Each row is a point. Each table stands for the endless flat space through its points: a line for two points, a plane for three, and so on. The two share one point or none. Which?

First, 3 rows:
[[ 11.8 -12.7  23.9   7.0]
 [ 14.2  -5.1  16.9   6.0]
 [ 28.0   4.3   2.1  -3.4]]
Second (2 x 4):
[[12.4  6.1 13.1 12.9]
 [ 4.6 -2.6 25.4  0.0]]
They share: no point

First:
[[ -3.3  13.1 -20.1 -11.8  29.0  25.6  21.9   9.9]
 [ 22.8 -11.2 -13.2   8.5  -2.6   6.6  17.0  17.8]
 [ 27.1 -14.5 -11.3  10.8  -7.2   2.4  15.3  19.3]]
Second (4 x 8):
[[  9.5   6.3 -12.4 -10.1  19.5  12.1  23.6  20.4]
 [  9.9   4.3 -19.4  -5.3  10.1  12.7  19.4  17.8]
 [  2.1  10.7  -1.8  -1.7  12.9  29.4   8.2   6.5]
 [  3.8   5.5  -4.1   0.1   9.7  31.5   2.4   1.2]]
They share: no point

First (4 x 11):
[[ 16.2   8.6  15.7   9.1  -7.9 -15.9   0.1  -2.7  -3.2  10.8   4.5]
 [ 24.3  22.5  16.2   5.7  -9.7  -3.8   5.5 -17.5   4.6  12.4  -0.8]
 [ 22.6  23.2   0.4   3.3 -22.2  -9.5  -8.8 -17.9  12.3  15.8  17.5]
 [ 13.5  11.1  11.7   5.1 -12.4 -12.2  -3.8  -5.5   0.1   8.2   5.8]]
Second, 4 rows:
[[ 17.9  24.0   9.5  -2.8 -26.5  -6.2  -3.0 -27.8   4.8   6.4  -7.6]
 [ 21.3  26.0  10.1  -3.3 -27.5  -4.9  -1.4 -32.4   2.7   5.0  -9.3]
 [ 19.6  25.3  11.0  -1.1 -28.7  -7.5  -2.6 -32.0   5.7   8.2  -9.9]
 [ -3.9  16.1 -10.9 -22.8 -24.7 -10.9 -11.1   4.1   9.9   5.1  -0.4]]
They share: [ 11.0  17.2   9.4  -1.2 -16.7  -2.9  -5.5 -12.3   4.7   3.5   2.4]

First:
[[-10.6 -13.5 -12.4   1.5  18.6 -19.8  -4.6 -16.0 -16.8  21.2  16.4 -15.7]
 [ -0.7 -10.5 -10.3  15.0  12.3 -16.2 -14.5 -19.0  -4.8  13.7  11.6 -16.6]]
Second (3 x 12):
[[  0.0 -15.5  -8.8   9.9   7.2 -21.8  -5.2 -23.4  -2.8  24.2   4.4 -24.1]
 [ -1.0 -15.1  -7.8   6.3  17.6 -14.2 -15.4 -26.4  -9.6  17.0   8.6 -16.5]
 [  3.5 -19.3  -6.1   7.5   5.2 -22.4  -4.3 -30.3  -0.2  28.6  -2.3 -28.1]]
They share: [ -4.0 -11.5 -11.0  10.5  14.4 -17.4 -11.2 -18.0  -8.8  16.2  13.2 -16.3]

First (3 x 18):
[[ 18.2  -2.7 -30.6  11.4 -12.6  -6.5   8.5  -3.1  -7.5 -15.6 -27.8  14.0
   -2.7  -6.9  14.2  -3.0 -17.8  27.8]
 [ 11.6  24.5  -5.8   1.4 -18.2 -11.7  23.3 -21.1 -17.1   2.8  -2.2  13.4
  -32.5 -26.9  16.6  11.2 -18.0   0.6]
 [ 11.6  -1.7 -21.8  11.2 -19.0 -14.5   6.9  -7.3  -7.5 -17.2 -24.0   6.8
   -7.7  -3.7  10.0  -9.4 -13.4  25.0]]
Second:
[[ 19.9   2.2 -33.7  -4.4 -18.0  -3.0  33.5  -7.6 -22.9  -1.4  -3.6   7.9
  -19.1   2.6  14.1   5.7 -20.3   2.4]
 [ 16.5   6.2 -29.1  -0.8 -16.9  -4.5  29.4  -8.8 -21.4  -5.6  -7.9   9.0
  -18.8  -1.9  12.7   4.9 -18.2   6.4]
 [  2.3  21.6 -19.1  11.8 -14.9  -7.7  21.1 -13.2 -19.6 -22.7 -24.9  13.5
  -18.6 -11.7   4.5   3.2 -11.3  15.6]]
They share: no point

First (5 x 24):
[[-18.2  -9.6  53.2 -13.3  17.0  45.2  17.0  38.9  27.7  13.7   1.2   5.8
   14.8  -7.2 -12.0   4.8  13.5 -14.7  21.0   3.8  -7.4  -2.0   3.2  12.1]
 [  3.5   0.9  18.1 -12.1  13.4  10.0  20.8  17.4  24.3  18.9 -11.8   8.7
   19.6 -19.2  -5.6  -0.1  -2.4  -9.1   1.7  -5.5 -17.7  -9.9 -14.9  16.9]
 [ -0.5  -2.5  15.5 -16.9   2.0  16.5  18.3   4.1  10.0  17.3 -10.7  12.2
   19.3   2.2  -9.4 -15.9  -6.8 -10.2  -0.6  -7.8   7.0  -9.0 -18.9  -3.1]
 [  5.5   2.1  13.7  -9.1   5.6   9.9  24.9  13.4  20.9  26.1  -5.7   1.5
   28.1 -11.7  -3.8  -5.2   0.7 -10.9  -4.0  -9.6  -5.2  -9.4 -18.0   9.4]
 [ -3.8  -4.4  36.4  -7.9  15.2  29.8  20.0  33.2  27.8  20.9   1.2  -1.1
   22.2 -10.9  -7.6  12.3  11.8 -17.0   7.6   3.4 -11.0  -0.6  -4.7  18.8]]
Second (3 x 24):
[[  3.5  -4.0  13.0 -24.3   6.7   7.3  14.2  16.4   9.4   9.2 -21.3  15.7
   26.9  -8.8 -11.0   5.3  -7.8 -21.6  -6.7   5.2  -4.0  -9.9 -18.6  13.4]
 [ -3.8  -6.1  17.2 -13.6  15.1   6.0  18.1   6.2  20.5  21.7 -22.4  16.1
   21.6  -0.2 -18.0   1.3  -9.7 -23.9 -12.9  -5.2   4.1  -8.7 -20.1   9.5]
 [  5.8  -0.4  16.6 -24.4   3.4  11.7  15.1  16.4   9.7   8.8 -14.9  10.7
   23.4 -11.3  -8.7   0.4  -5.2 -14.3  -0.6   5.9  -8.2  -5.7 -15.3  12.2]]
They share: no point

First:
[[  8.4  -8.1  -3.4  -5.4  -7.6   9.1   2.1  12.6 -14.5  -4.9 -24.9  18.2
   28.1  -6.4   3.4 -13.6 -11.6  -4.1 -20.3 -25.8 -27.1 -10.7  -7.3  20.5]
 [ 11.5   0.3   1.3 -12.9 -15.7   7.8  -4.4  -4.8  -8.1  -8.9 -15.8   9.2
   21.4 -22.5   8.4 -12.7   0.8 -10.7  -5.6 -25.9 -31.8  -0.3  -3.5  24.6]
 [ 15.3 -16.5  14.7 -17.5  -2.3   1.2  -8.6 -14.0  -4.9 -20.1  -9.6   2.4
    4.0 -28.3  24.8   5.9  -9.6  -7.9  -9.0 -12.5  -5.2  10.9  -8.7   1.6]]
Second (5 x 24):
[[ 22.6  -3.0  22.9  17.1   1.3 -22.0  -1.9  -7.1  -9.2  -3.6 -40.9  13.6
   26.8 -31.0  31.0 -10.7 -12.8 -34.9 -11.2 -17.5 -13.2 -10.1  -1.1  -3.6]
 [ 18.5 -26.4  -3.1 -21.5 -14.1   9.5  -5.7   0.3 -12.3 -18.1  -9.9  23.6
    7.3 -13.5  10.8  -5.9 -11.0   4.1 -23.2 -12.6 -14.8  12.0  -5.3   8.1]
 [ 14.3 -24.4   5.2  -8.5 -21.9   7.7   4.5  -3.0  -6.5 -28.0 -19.7  22.7
   13.4  -7.9  13.2 -11.4 -18.5   2.7 -17.6 -17.0  -9.8   8.5   1.6  14.3]
 [  7.0  -5.4  15.5  12.9   9.9  -3.6  -1.6   1.0  -9.0 -16.7 -31.4   1.6
   32.7 -16.5  17.1  -6.3 -18.9 -17.6 -16.6 -22.0 -17.7 -16.9 -12.4  12.5]
 [  4.1 -17.6  -3.8 -11.7  -3.7  -7.3 -18.1   1.4  -0.5 -17.2 -17.3   7.9
   17.2  -6.7   5.6  -8.6 -11.7  -4.9  -8.0 -25.2 -25.2  -5.3 -11.6  -0.1]]
They share: no point

First:
[[ 20.6  -2.6   1.0 -11.8   8.5  -2.9  -1.0   8.7   2.7  15.0  -2.4 -10.1
    4.2   7.8  -6.8   5.4  -8.6  -8.4 -12.5   9.0   9.4  -4.6  21.5   6.1]
 [  6.1  31.0  11.6   0.3 -20.3 -20.7  20.4  -3.4 -15.8   9.8  32.6  14.0
  -12.6  19.9  10.6  11.5   1.4 -21.4 -17.7   6.2   9.4 -29.3   8.9   9.4]
 [  6.0   8.5  -1.1 -10.0   0.1  -9.9  10.9  -2.8   0.2   2.1  11.6  -6.7
   -5.3  15.3   8.2  11.3 -11.4  -6.9 -22.8   0.3  16.6 -11.6   9.5  13.8]
 [ 13.6   2.4  -5.9  -2.0   2.9   4.5  -1.9  -3.7  12.1   9.2  -1.3 -14.7
    5.6   4.9   4.8   5.9 -20.5   1.9 -18.9  13.2  25.1  -4.9   9.8   2.4]]
Second:
[[ 13.7  13.9  -0.8  -6.0  -5.8  -5.6   7.1   4.9  12.4   9.4  11.6  -9.9
   -0.7   7.1  -2.6   9.3 -14.4 -14.9  -9.8  13.1  18.2 -10.6   9.9   4.4]
 [ 12.8   5.5   6.1  -9.6   5.6  -7.7   7.4   0.4   0.7   4.9   8.0  -1.2
    3.8  15.5   5.5   7.5 -12.6  -3.8 -23.3   5.6  17.9  -7.3  18.3  13.4]]
They share: no point

First:
[[  4.1 -11.7 -12.2  29.3   6.6 -24.9 -19.1 -18.2  -4.2  13.1   2.7 -23.1
   13.4  -5.3  21.4   1.4  13.1 -13.0  23.0  12.3   1.0  -8.7 -11.9  -7.0]
 [  0.9  -2.9 -11.8  20.3  11.4 -17.5 -16.9 -11.0   4.2  10.7   0.7 -14.7
    7.6  -7.3  14.6  -5.6   4.3 -11.8  18.6   4.5   4.4  -8.7 -15.5  -1.8]]
Second (4 x 24):
[[-10.0  -5.2 -11.8  26.2  28.0 -22.8 -11.2   5.3   1.3  17.8 -10.3  -2.7
    4.9   8.1   0.9   3.7   3.7 -14.3  22.8   8.1  -5.6  -3.1 -22.5  -6.4]
 [ -7.4  -9.8  -9.9  28.9  26.1 -26.8 -11.9   8.4  -3.5  21.7  -4.8   0.2
    5.5   9.8  -1.5   2.6   4.1 -10.6  23.5   4.6  -2.7   2.2 -16.1  -9.5]
 [ -4.7  -3.8 -10.6  21.0  15.1 -14.6 -11.5  -4.1   1.1  15.4   3.7  -5.9
    6.6  -3.7   6.0  -8.3   0.5 -12.9  18.5  -4.2   4.7   0.1 -13.1  -5.0]
 [ 15.4   2.4  -9.0   9.8   3.8 -20.0 -27.0  -9.1  12.9   5.4   6.9 -14.3
    2.3 -16.7  17.9 -15.9  -1.1   1.7  12.6   0.3  18.2 -14.7  -9.3   6.4]]
They share: [ -0.7   1.5 -11.6  15.8  13.8 -13.8 -15.8  -7.4   8.4   9.5  -0.3 -10.5
   4.7  -8.3  11.2  -9.1  -0.1 -11.2  16.4   0.6   6.1  -8.7 -17.3   0.8]

First, 2 rows:
[[  3.9  -1.2 -17.5  -6.8 -24.7  -2.1  15.7  -3.1 -10.8  13.4   1.5  11.3
   -3.6 -20.6  16.6   8.5  -7.3  -6.0   3.1  -4.6  14.9   4.5  22.0  -2.6]
 [ 21.3   9.6 -15.7  18.4   2.9 -10.5 -10.1   8.9 -19.2  -6.4  20.1   1.1
  -14.4  -9.8  20.2 -11.9   5.3   7.2 -13.1  21.2  14.3 -15.9   5.8 -15.2]]
Second, 2 rows:
[[  0.9 -11.9 -12.2  -3.6  -1.0 -17.1  -1.2 -12.5 -29.1  -1.8   1.3  17.4
  -11.9 -26.7  29.1   1.1   0.9   9.4  -1.3   8.5  18.4  -3.2   6.5  -5.1]
 [  4.2  -7.4 -13.8   0.6  -5.2 -14.4   0.6  -8.0 -25.6   0.0   4.8  13.1
  -12.0 -22.5  26.5   0.0   1.3   5.5  -3.4   7.2  18.0  -4.8   8.4  -6.3]]
They share: no point

First:
[[-21.3   1.9  22.7  22.6  -7.4  18.7   4.5 -30.1  -2.1  19.0  -0.4  11.6
    4.8   4.4  24.0 -10.0   2.5  -1.1 -23.7  13.6   1.3  -2.3 -28.5   8.4]
 [-12.0  15.0   6.7  16.5  18.2  26.0  -4.1 -14.1  -9.0  -6.3   3.9  -4.3
  -16.0   4.6  10.5  -3.5  -0.6  11.2 -27.3  39.0 -39.9  15.0  -6.6 -24.1]
 [-38.0  32.6  -2.3   6.6  15.5 -21.8   6.4 -24.9 -23.2  -9.9  15.1 -23.6
  -20.4  28.4  -3.1  13.3 -10.8  -7.5 -14.7  13.0 -13.0  15.4 -12.2  -5.3]
 [-34.8  11.1  13.8  21.6   0.6  -4.2   6.5 -30.6 -10.8   7.6   6.7   0.4
   -5.5  17.6  16.9   0.1  -1.1 -11.0 -20.6   5.1   4.5   3.7 -23.4  11.4]
 [-14.4  -7.4  20.0  35.5   2.5  32.5   0.0 -18.7   4.5   9.7  -0.7  19.7
   -1.5  -1.6  29.1 -16.9   9.4   2.8 -32.4  20.8  -9.8  -0.2 -18.0   0.3]
 [-13.8  -3.3  19.6  36.8   0.2  24.0  14.5 -15.6  10.6  13.2   9.3  16.0
    4.3   4.0  17.1 -26.5  16.5  10.0 -34.0   8.9  -0.7  -9.9 -20.0   3.8]]
Second, 3 rows:
[[-12.4  19.1  -3.4   7.8  -9.0  10.6  -0.3  -9.3 -10.8  -7.6   4.3  -9.8
  -16.3   5.8  -3.8  -6.0  -4.3   2.7 -16.5  10.4   4.9   0.4 -10.3  -0.3]
 [-22.8  12.1  -6.7  15.3  11.8 -10.1   8.9 -11.2   3.3   6.2  13.7  -1.1
   -3.6  12.0  11.9  -0.7 -21.9   5.5 -17.3  19.3  11.1  -3.1 -17.0  -7.4]
 [-10.0   6.5   7.1  19.5   4.2   1.3  -1.5  -7.8 -10.5 -10.6  -1.1  -8.9
   -7.0  -2.0  -2.3  -0.9  -5.5   3.9  -6.9  17.9  -4.1  -0.5 -14.8   0.0]]
They share: [-17.2  13.5  -3.3  13.5   3.6  -1.3   4.1 -10.0  -3.7  -1.2   8.1  -5.3
  -8.4   7.6   4.3  -2.5 -13.3   4.3 -15.3  16.1   6.5  -1.5 -14.4  -3.8]

First (3 x 24):
[[ -8.6   9.0  -1.7  12.1   3.4  23.0  17.6 -20.7 -15.8  16.4  21.7 -14.5
   20.3 -20.8  -9.7  -5.7 -16.7   3.8  -9.4  22.6  -6.5 -21.3 -31.4  -2.4]
 [ -0.8   7.4  -7.7  21.6   4.8  13.6   9.1  -7.8 -15.8   8.8  25.3 -11.4
   20.4  -7.5   1.8  -2.6  -7.4   9.8 -13.7  17.6   2.9 -21.6 -18.4  -3.8]
 [  1.5  28.2  24.4  -1.6 -16.8  11.7  21.0 -15.7 -10.7   7.3   2.3 -19.4
   -3.0  -5.3   7.0 -15.7  -9.3  23.6 -19.0   6.1   1.4  -0.7 -20.8   9.3]]
Second, 2 rows:
[[  3.2  26.2   5.7   9.9  -4.4   8.3  19.1 -12.1  -6.2  -5.0  22.3 -16.8
   15.5  -6.7  -3.3  -9.0 -12.2  12.7 -12.6   4.7   4.8 -21.7 -20.6   3.3]
 [  4.1  29.7   4.9   7.8  -4.1   7.2  22.2 -11.7  -4.2  -9.3  24.3 -18.5
   18.4  -7.1  -6.8 -10.9 -12.9  12.1  -9.8   1.5   6.9 -25.7 -21.0   2.6]]
They share: no point

First:
[[ 14.6   8.1  -3.8  -6.4 -12.5  -4.6  -9.6  -6.4  20.1   4.3  17.3  -1.2
   -9.1  -4.0   0.6 -14.4  19.8 -10.9  -3.2  -1.2 -20.3  18.1  22.1 -13.6]
 [ 20.2  16.2 -17.7  -9.9 -17.9   4.0  -6.7   9.2   7.6  -8.8  13.7   0.0
   -3.5  -2.3  -7.9 -15.3   5.6   0.1  -3.1   3.3 -12.0  15.6  19.5  -4.4]
 [ 14.6   8.7 -18.7  -7.1  -9.4   3.4 -16.1   3.0   8.0 -10.8  14.0  -0.1
  -14.0 -13.0   0.8 -12.6  10.4   1.4   0.8   9.4 -11.0  17.5  13.3 -12.4]]
Second:
[[ 17.1  14.8 -12.5  -7.2 -17.3   2.8  -5.7   1.6   7.4  -4.0  11.3  -2.4
   -5.5  -5.7   0.2 -11.9   8.3  -0.6   0.4   7.7 -13.7  18.9  22.6  -4.4]
 [ 18.5  11.0 -19.5 -10.0 -12.1   2.4 -13.9   8.8  11.6 -11.0  17.3   2.0
   -9.1  -5.5  -8.6 -16.9   9.7  -1.6  -4.4   1.1 -12.1  14.1  13.6 -11.6]]
They share: [ 17.8  12.9 -16.0  -8.6 -14.7   2.6  -9.8   5.2   9.5  -7.5  14.3  -0.2
  -7.3  -5.6  -4.2 -14.4   9.0  -1.1  -2.0   4.4 -12.9  16.5  18.1  -8.0]

First, 5 rows:
[[ -1.7  -7.4 -25.1   0.5  15.0 -18.9  -1.6  16.1   8.7 -17.2   6.6 -17.3
  -19.7  -1.5 -17.1  -1.5  16.4   8.0  27.2  20.5   4.3   3.1   0.0   9.3]
 [  4.9   6.8 -21.6   1.7  16.1  -6.5  -5.3  13.0  12.3  -0.6  -7.4 -17.2
   -2.0  13.4 -17.5   6.7   7.5  -0.4  20.3  26.4  -5.9   5.2  15.5  15.8]
 [ 11.5  -5.5 -18.3  11.3  37.8  16.3 -26.0  -2.8  19.4  -9.5 -12.5 -26.2
   -8.8  -1.8 -30.0   3.4  -5.6   4.4  -4.2  35.5   9.2 -13.9  28.1   8.5]
 [ 10.1  14.5  -6.4  -7.3   7.9  -9.2 -18.5  17.1  11.1   7.8 -12.1 -12.0
   -4.8  17.6 -14.1  -5.3  15.0  14.9   5.6  11.5   1.3 -11.5  23.2  26.7]
 [ 13.1  22.8  10.6 -22.3 -10.6 -28.7 -17.0  30.7  -0.7  10.4  -4.8  -3.7
  -12.3  17.8 -11.6 -22.4  35.0  35.8   7.0 -13.1   6.5 -21.8   8.9  37.0]]
Second (5 x 24):
[[  2.2  12.5 -21.1 -11.2   6.9 -21.2 -13.9   6.5  13.2 -19.2  -8.3  -5.7
  -10.6 -34.9   9.8   3.4  22.2  31.4  29.4  13.9  10.1   0.5  34.9  40.2]
 [ -4.4  -5.3 -28.0   1.9  10.2 -34.7 -20.9  14.7  32.0  -8.9 -20.3  -1.6
   -8.1 -13.4  16.1  17.4  18.8  30.8  25.7  -0.5  13.0  -2.0  24.6  27.0]
 [ -4.4   3.0 -18.3   4.0  25.2 -34.0 -26.5  14.0  30.9 -12.4  -8.8   1.0
   -7.7  -1.6   1.5   1.1  13.8  20.8  23.9   0.8   9.7   0.1  16.2  18.1]
 [  1.8   4.0 -20.5  -6.2   8.8 -18.4 -13.7  13.4  14.1  -9.4  -5.4 -10.6
  -14.7  -7.6  -2.9  -0.1  18.2  19.0  21.5  13.6   6.7  -2.3  21.8  26.3]
 [ -4.8 -20.0 -26.6   1.8 -10.4 -18.8   2.0  26.1  13.0   3.7 -22.5 -21.3
   -7.9  20.5   3.3  21.0  23.9  20.1   2.5  16.8  10.7 -18.6  17.3  16.7]]
They share: [  1.3   1.0 -18.0  -3.7  10.5 -16.0 -12.3  17.0  12.4  -5.5  -2.6 -13.7
 -15.5   8.3 -11.4  -4.0  16.4  11.7  15.6  15.5   4.8  -4.9  14.7  18.3]

First:
[[ -1.7   1.8  -3.0  18.2 -13.6  16.0  16.5  -3.0  15.5 -24.9  13.9 -20.1
   -1.8  18.8  27.6  -2.7  19.1  -2.9  -5.3  18.9  47.4 -21.4  28.1  -0.2]
 [  6.6  -6.0 -32.0   4.9  16.3  34.4  15.0   5.3  14.9 -18.0  19.1  -4.1
   24.9  24.1 -18.0  25.8 -11.4  -8.3   6.9  18.3  16.9   5.6  13.5  27.0]
 [ -2.9  -0.2 -19.0  18.8 -10.0  27.8  23.1  -0.2  12.1 -24.9  11.9 -13.5
    0.8  17.4  16.0  11.1   9.3   6.7  -0.3  29.3  36.0 -20.2  33.7   2.4]
 [ 26.4  -1.0   4.3  -6.0  -1.5  -0.8   7.2 -19.6  14.2  -6.7  30.8 -13.1
   13.6  18.4 -10.1  -1.3  15.2 -12.3  -5.4 -13.0  19.4   5.5 -16.7   2.5]
 [ -6.4  -0.6 -13.1  18.6  -2.3  25.6  14.4   5.8  17.2 -26.5  11.4 -18.3
    7.8  22.2  20.5   6.1   8.0  -6.7   0.0  24.0  44.4 -15.1  32.5  12.3]]
Second:
[[  4.3   7.4 -15.8   7.9   3.3  23.4   6.7  -3.0   4.1 -21.0  12.9 -11.9
   17.9  23.3   4.1   0.9   8.3   3.2   9.2   2.2  21.1  -7.3   6.8  -8.6]
 [-11.4  18.8 -12.1  12.7  16.8  39.6   2.5   1.8   4.9 -16.4  -2.9  -2.6
   31.5  35.5  -0.2 -11.0  -2.2  -9.2   2.4   4.5  28.6   3.0   3.5 -16.3]
 [  1.3  11.7 -24.2   5.8   9.0  16.3   3.6  -7.0   1.6 -24.9  15.7  -4.5
   16.7  28.4   0.0  -8.6  16.7   3.4  15.1 -10.1  26.7  -4.1   7.5  -9.2]
 [ 15.9  -3.8 -23.2   4.6  -2.8  -4.1  13.6 -20.4  14.7 -17.8  35.0  -8.7
   -2.0  18.6 -12.1   6.1  26.6  13.8  11.3  -0.4  20.1   4.5  15.7  10.4]
 [  1.6  -0.7  -0.5   3.4   0.0  21.0  21.4 -17.1  15.5   6.6   4.2 -14.9
   23.0  11.0 -15.4  14.1  -6.1  -6.1 -14.5  23.2  22.6   5.6  12.2  -1.4]]
They share: [ 10.5  -1.2 -11.2   6.1  -3.6  15.7  14.1 -10.3  10.8 -12.5  18.2 -16.2
  12.0  15.1  -2.8  11.3   8.0   5.7   2.6  11.4  17.7  -3.7  10.8  -0.1]

First, 6 rows:
[[ -5.5   0.0 -40.4  10.3  -1.3  -5.8  16.9  -3.6  15.5  33.1  -9.0 -14.7
    3.2  -4.0 -12.3   4.3  -8.9 -18.0  -3.5  15.0 -20.7 -24.2  39.7  -1.5]
 [  2.4  16.8 -17.1  38.9  -8.2   2.8  -4.3  -4.5  22.0  26.1  -2.9 -12.1
  -20.7   1.0   4.4  -9.4  -2.7 -24.0  -1.5  16.1  -6.8 -18.6  18.4 -27.0]
 [ -2.0  -9.3  -3.8  10.1  11.9  24.7 -11.3   7.9  26.7  26.8  10.4 -18.0
  -12.2   3.4   4.2 -13.7  -6.2 -29.3  -5.3 -13.2 -19.5  -9.8  15.5   4.0]
 [ 11.1  14.2 -16.4  30.7  -4.6  -0.8 -12.7   1.8   9.9   3.2  -0.6  -4.7
  -17.0  -0.6 -17.3  12.9  -2.5  -2.9  -3.1  25.1  13.3 -14.1   2.4 -18.7]
 [  8.2  -7.5 -35.7  -5.0   8.0  -0.4   6.2   3.8   2.7  14.1   2.0 -14.2
   13.0 -10.6 -33.1  25.4 -15.9   2.0  -9.0  15.2  -4.1 -24.3  24.6  16.4]
 [ 37.1  16.8   7.6  31.3  -1.7  12.1 -36.4  -2.0  -0.5  -3.2  23.7 -12.0
  -18.0 -20.2 -16.0  23.6 -30.0  -7.5  -0.7  10.9  22.2 -32.5 -16.8  -5.9]]
Second (7 x 24):
[[  0.7   5.7  -2.5  26.2   6.5   5.6 -12.8  20.6  24.5  25.0  -6.5 -16.5
  -25.0   2.6 -13.8  11.4   6.3 -31.4   1.1  -7.8   6.0   3.7  25.8  -4.8]
 [ 18.3  23.9 -56.2  29.0  18.1  10.7  28.7 -25.8 -15.3  -3.4  17.3   0.5
   -7.4 -10.4 -28.9   8.4   0.8   2.5 -13.8  26.8  -4.1 -30.8  12.1   6.7]
 [  3.9  -6.9 -24.1  11.2   7.1  -0.6  -9.7   6.9  10.4   9.1   7.1 -15.0
   -4.6   9.1 -19.1  -3.3  -4.3   0.6  -5.9  15.0   2.4 -11.4   9.5   2.5]
 [ 16.1  23.5 -24.0  19.7  -0.3  23.5  19.4  -7.0  16.1   3.5  -3.7  11.9
  -18.0 -13.7 -24.1  27.6   9.4 -18.2  -8.3  15.9 -13.4 -14.2   4.6 -12.9]
 [ 24.1   6.9 -21.3  -1.8 -10.9   8.2 -10.2  18.0  23.7  25.8 -15.3 -23.9
  -46.6   7.8 -27.2   0.6   8.7 -23.6 -15.1  10.0  -0.4 -15.7  11.6   8.2]
 [-20.1   5.5  -8.7  19.8   2.6  28.5  -5.9  -1.5  19.2   1.9 -11.3  12.9
   -1.5  -9.4   7.6  25.7  -4.1  -4.0 -10.6  16.2  -6.8  -8.6   9.8 -24.8]
 [ 10.3  18.9 -43.1  10.0  -8.9   7.7  22.5  -8.2  11.3 -21.2   0.4  12.5
   -3.4   0.6 -23.8  25.3 -10.3  14.5 -12.2  25.1 -14.0 -15.1   3.2  -0.2]]
They share: [  2.1  -0.3 -17.8  14.6   4.8   7.3  -7.1   7.1  15.4  10.7   0.6  -8.7
  -9.7   3.2 -15.5   6.2  -0.6  -7.8  -5.8  11.7  -0.3  -8.9  10.9  -4.3]

First:
[[ 16.7  -3.3  -3.3 -21.1   6.3  20.9   6.5   0.8  13.4  10.2 -25.4 -12.1
   -1.6 -20.9   8.3  -2.4 -23.2  -9.4  -5.7   8.5   4.8  19.5  25.7   8.0]
 [ -7.9   8.1 -30.3 -12.7  13.5  -0.7 -15.7 -25.0  -9.4   7.2  -2.0  14.9
    5.6  -8.9   2.9   2.4  -7.6 -14.8 -17.7  19.3  -7.2  -2.1  -0.7 -13.0]]
Second (7 x 24):
[[-20.5   0.0   4.7 -31.3  23.8  23.5  -2.3 -23.4  -3.4  23.8  -6.2  -5.3
   15.9   8.7  -1.3  16.3 -45.5  -6.9 -27.0   7.8  37.1  36.8  21.7 -12.7]
 [  6.6  12.9 -21.7 -17.3  22.5   6.7 -18.6 -24.6 -17.7   3.9 -13.1   7.6
   11.5 -15.7  -7.8  -4.2 -12.7   1.2   3.1  10.1 -18.6  11.1  10.0   3.5]
 [-20.5   1.1 -20.3 -12.7   7.2  13.3   1.6 -12.7   7.2  31.0 -26.6  12.2
   -5.7  -9.4 -13.7 -22.0 -10.3 -12.5 -22.7  26.8  -8.8   6.4  18.2  -1.2]
 [  6.9   3.2 -13.5  -5.3 -16.0 -15.9  -2.6  13.6  31.3   2.7 -17.6   4.4
  -27.7 -25.4  10.1 -18.7  11.2 -11.6 -15.0  38.9  -3.0 -16.6   9.0   5.9]
 [-13.0   3.7 -12.7 -37.3  41.1  30.9 -10.8 -37.6 -22.7  26.9 -10.7  -5.8
   24.7   6.9 -12.6  12.4 -46.3  -1.2 -12.1  -5.3   3.4  40.7  17.0 -17.9]
 [-10.2 -11.3 -22.3 -22.3   5.2  24.0  12.7  -0.9  28.6  43.1 -23.3 -10.3
  -18.8  -9.0   1.0  -7.6 -18.5 -23.4 -34.0  19.5  -9.0   7.7  19.6 -25.7]
 [  1.9   2.8 -30.3 -38.3  41.3  23.8 -13.7 -43.3 -39.2   4.1 -20.0   2.5
   34.2  -0.9  -5.9   1.5 -38.8  -6.4   8.5 -15.1 -15.8  35.6   1.0  -5.3]]
They share: [  4.4   2.4 -16.8 -16.9   9.9  10.1  -4.6 -12.1   2.0   8.7 -13.7   1.4
   2.0 -14.9   5.6   0.0 -15.4 -12.1 -11.7  13.9  -1.2   8.7  12.5  -2.5]
